Each row is a point. Two turns around zero, p and q, are shown by what they do to some points. Where does a point land after both, in the order given? Backwards means that the second turn is done in reverse. Each puzzle has new turns, and all numbers are rounded.

Turn p:
[-0.58  1.25 -2.18] -> [ 0.82 -0.41  2.41]
[-1.29 -0.26  1.58] -> [-1.89  0.63 -0.50]
[-1.19 -0.89  1.53] -> [-1.62  1.12 -0.82]
[-1.81 -0.24  1.69] -> [-2.32  0.87 -0.28]
[ 2.26 -0.92 -1.43] -> [ 2.74 -0.16 -0.69]
[ 2.62  1.06 -1.20] -> [ 2.28 -2.05 -0.12]
Turn q:
[ 0.46 -2.08 -2.20] -> [ 0.37 -0.29 -3.03]
[-0.90  0.01  0.84] -> [0.88 0.02 0.86]
[-0.24  0.46 -1.65] -> [-0.54 -1.45 -0.77]
[0.68 1.62 3.01] -> [-0.71  1.71  2.95]
Where do these land?
q, then p: [-1.26  0.53 -1.03] -> [ 0.67  1.24 -0.97]
p, then q: [-2.36 -0.26  2.51] -> [ 1.63 -2.78  1.26]
p, then q: [ 2.00 -0.89 -1.79] -> [-2.16  1.50 -1.03]
q, then p backwards: [1.63 0.62 0.31] -> [-1.54 -0.30  0.83]

Turn p:
[0.32 1.83 1.05 0.90 0.01 3.60] -> [-1.99  2.38 -0.68 -1.76  2.24  0.33]
[-0.94  1.52  1.94 -4.34 -0.82  1.59] -> [-2.45  0.47  1.31  2.72  3.00 -2.16]
[-0.96 -4.48 -0.79  1.23 -0.49  1.58] -> [ 0.32 -3.11  1.65 -2.25  0.78  2.77]
[-0.98  1.02  0.28  0.27  0.81 -0.84] -> [ 0.99  1.08  0.52  0.01 -0.37 -0.99]
[ 0.69 -1.52 -1.60 -0.59 -1.25 -0.42] -> [ 0.05 -2.49 -0.92  0.35 -0.19  0.47]
[ 0.88  0.40  1.20  0.18 -0.79 -2.14] -> [ 0.89  0.77 -0.51  2.09 -1.00  0.76]
[ 0.38 -0.78 -0.04  0.82  3.14 -0.61] -> [-0.28  0.49  1.49 -1.43 -2.66 -0.12]
[ 0.42  2.13 -1.47  0.94 -0.94 -0.87] -> [ 1.20  0.64 -2.57 -0.05 -0.21 -0.96]
[ 0.19 -0.12 -0.58  0.58  0.33 -1.88] -> [ 1.27 -0.23 -0.30  0.32 -1.58 -0.10]
Turn q:
[ 0.73 -2.24  1.09  1.40 -0.10  2.10] -> [ 0.31 -2.83  0.09 -2.24 -0.15 -0.09]
[ 0.70  1.73  0.50  2.98  0.23 -2.01] -> [ 1.59  1.15 -0.71  0.19 -3.20  1.44]
[ 0.48  2.40  1.04 -0.88  1.13 -1.64] -> [ 0.57  1.44 -2.01  2.13 -0.73 -0.56]
[ 0.86 -1.00 -0.92 -1.22 -0.48 -0.14] -> [-1.20 -0.64  0.25  0.58  1.13  0.89]
[-1.29 -4.19 -0.07 -0.10  0.33  1.66] -> [ 0.75 -2.17  1.31 -2.53  2.94  0.26]
[-2.97  1.27  0.63  0.33 -0.01 -1.33] -> [ 2.20  2.22  1.13  0.57 -0.12 -1.15]
[ 0.99  0.99 -3.18 -1.15  0.30  1.89] -> [-3.78  1.22 -0.31 -0.94  0.56  0.01]
[ 0.50  1.04  0.92 -1.36 -1.39 -0.53] -> [-0.44 -0.40  0.25  2.23 -0.43 -0.81]
Where do these land?
q, then p: [-0.68 -0.18  0.87 -1.25  0.78  2.34] -> [ 0.96 -0.99  1.09  0.88 -1.96 -1.09]
q, then p: [-1.42  0.93  1.40 -0.14  1.80  0.45] -> [ 0.13 -0.28 -1.50  0.92 -1.99 -1.07]
q, then p: [ 0.08 -2.65  0.60  0.77  1.07  1.74] -> [-1.88 -2.18  1.57  0.59 -0.92 -0.45]
p, then q: [-1.30 -2.98 -1.74  1.74 -0.15  1.38] -> [-1.04 -2.57 -0.94  0.19  3.07 -0.72]
p, then q: [ 1.07  2.16 -0.88  0.20 -1.46 -0.88] -> [-1.38  1.74  0.37 -0.54 -0.67  1.93]
q, then p backwards: [ 0.42 -0.50 -1.75 -0.78 -1.19 -2.16] -> [ 0.56 -1.08  2.81 -0.22 -0.85  0.14]
q, then p: [ 1.00  1.48  0.08  0.01 -3.24 -3.30] -> [ 1.15  2.16 -1.29 -1.28  1.99  3.37]
p, then q: [ 0.83  1.74  1.42 -0.54  2.40  0.44] -> [ 1.01  1.87  1.01  1.61 -1.31 -1.47]

Turn p:
[-0.48  2.68  1.24  0.24 -2.40 -3.57 -1.75  0.59] -> [ 1.64  1.81 -1.03 -2.04  0.25  0.36 -4.42  0.13]
[ 1.00 -0.10  0.47  0.31  1.32  0.49  1.99  1.02] -> [-0.07 -1.71 -0.41  0.19 -0.23  1.27  1.11 -1.51]
[-1.08 -1.55 -0.92 -0.23  0.53  0.47 -1.78  2.61] -> [-0.17 -0.39 -0.48 -2.77  0.03 -1.54  1.78  1.15]
[ 2.93 -1.17  3.44  0.11 -0.68 -1.60  0.96  0.71] -> [ 0.17 -0.36  1.56 -1.20 -1.42  0.55 -1.37 -4.24]
[-2.36  0.34 -0.18  0.75 -1.98  0.03  1.30 -0.10] -> [-0.58 -0.86 -0.94  0.62 -1.77 -0.03 -1.66  1.92]
[-2.01  0.30  0.84 -0.41  1.55  0.65 -0.99 -1.46] -> [-1.34  2.30 -0.32  0.33 -0.21  1.07  1.03  1.18]
[-1.26 -1.00 -0.88 -0.05  1.75 -1.08 -0.54 -0.98] -> [-2.21  0.57  0.18 -0.40  1.56  0.26  0.40  0.89]
[ 3.50  0.34 -0.56  1.19 -0.08  2.16  0.21 -1.60] -> [ 1.39 -0.09  0.28  3.16  0.67 -1.46  1.08 -2.37]
[-0.24  0.15 -3.46 -1.91 -0.02  2.45  0.59 -0.79] -> [ 1.17 -1.28  1.16  2.10  1.12 -0.50  2.05  2.87]
Turn q:
[ 0.59  2.12 -1.37 -1.66  1.45 -0.54  0.40  0.53] -> [-2.66  0.71  1.07 -0.37 -0.49 -0.69 -1.25 -1.09]
[ 2.50 -1.52 -0.24 -1.81 -0.50 -2.26  2.11 -1.09] -> [-1.37 -2.65 -1.15  2.99  0.47 -0.23 -1.66 -0.82]
[-1.53 -1.36  1.11  1.31  0.22  1.42  2.57 -0.31] -> [ 2.78  0.62 -0.88  0.39 -1.24  1.20 -1.75  0.91]
[-1.89 -0.12  1.97 -2.01 -1.59 -2.21 -0.55  2.13] -> [-0.65 -2.46 -0.54 -2.58  1.41 -1.14 -1.02  2.45]
[ 1.51  0.62  1.99 -1.01  0.55 -0.41 -1.50 -1.00] -> [-1.29 -0.89  0.16 -0.44  1.91  1.98  0.60 -0.87]
[-1.01 -1.31 -2.45  1.45 -1.25  2.49 -0.28 -0.90] -> [ 2.04  0.74  0.71  1.21 -2.73 -0.52  2.20  0.49]
[ 0.60 -2.06  0.09  2.37 -0.47  2.35 -1.70  1.63] -> [ 2.86  0.37 -1.52 -1.15 -0.62 -0.37  2.68 -1.37]
[-2.03  1.41 -0.55 -2.06  1.47 -2.34  0.57 -1.79] -> [-1.63 -0.23  3.22  0.59  0.91 -0.12 -2.43  1.30]
[-1.24  2.12  1.43  1.19 -0.72  1.78 -0.41  0.23] -> [ 0.07  2.08 -0.46 -1.77 -0.33  1.54  0.84  1.58]
[ 0.39 -0.29 -0.86  1.58 -0.59 -1.68  0.06 -1.92] -> [ 0.27  0.53  0.28  2.66  1.33 -0.54  0.60  0.64]
[ 2.11  0.38 -1.14  0.65  1.42  1.40 -1.27  2.48] -> [-0.41  1.18 -0.87 -1.51 -0.61 -1.13  1.20 -3.22]
Where do these land?
p, then q: [ 2.36 -1.34  2.13 -1.59 -0.86  1.91  1.68  1.72] -> [ 0.33 -2.25 -2.33  2.39 -0.08  2.59  0.44  1.17]
q, then p: [ 2.80  1.62  1.87  1.81 -0.44  2.17 -2.42 -1.68] -> [ 0.24 -1.76 -1.05  3.96 -0.73  2.16  2.08  1.16]
p, then q: [ 1.20 -0.86  0.94  2.48  0.41  0.04  2.18 -0.98] -> [2.23 0.51 1.51 1.96 0.20 0.26 1.10 1.55]
p, then q backwards: [ 1.99 -2.09 -0.39  2.09 -1.48 -1.74  0.19  1.65] -> [ 0.75 -1.55 -0.80 -2.07  1.54 -1.54 -0.18  2.85]
q, then p backwards: [-1.01  0.06 -2.36 -0.61  1.03 -2.38  1.13  0.44] -> [ 0.60 -1.61 -0.89  0.76 -2.59 -0.75 -0.71 -1.75]
q, then p: [-1.43  1.91 -1.55 -0.81 -0.83 -0.94 -0.50  0.90] -> [-0.03  0.01 -0.33 -2.38 -0.73  1.46 -1.42  0.96]
p, then q: [-1.57  0.70  1.83  0.29  1.37 -0.38 -0.88  0.09] -> [-1.48  0.86  0.89 -0.63 -2.05  0.11  0.21  0.90]
p, then q: [-1.21 -0.54 -1.93 -2.16  0.90  0.95 -0.44  1.51] -> [ 0.03 -1.09 -1.76 -1.17 -1.03 -0.55 -2.48 -1.06]
q, then p: [-1.21 -0.29 -1.63  1.75 -1.54 -0.97 -1.89 -1.18] -> [-0.29 -1.98 -1.29 -0.77 -0.24  1.86 -0.94 -2.21]
q, then p: [ 0.23 -1.14  2.19 -1.06  0.94 -0.78 -0.53 -1.65] -> [-1.18  0.71  0.40  0.29 -0.49 -0.59  2.82 -1.05]
q, then p: [-2.14  1.97 -1.12 -2.19  0.50  2.12  1.47 -0.82] -> [ 2.00  1.50 -0.11 -1.12 -3.43 -0.81 -1.02  1.06]
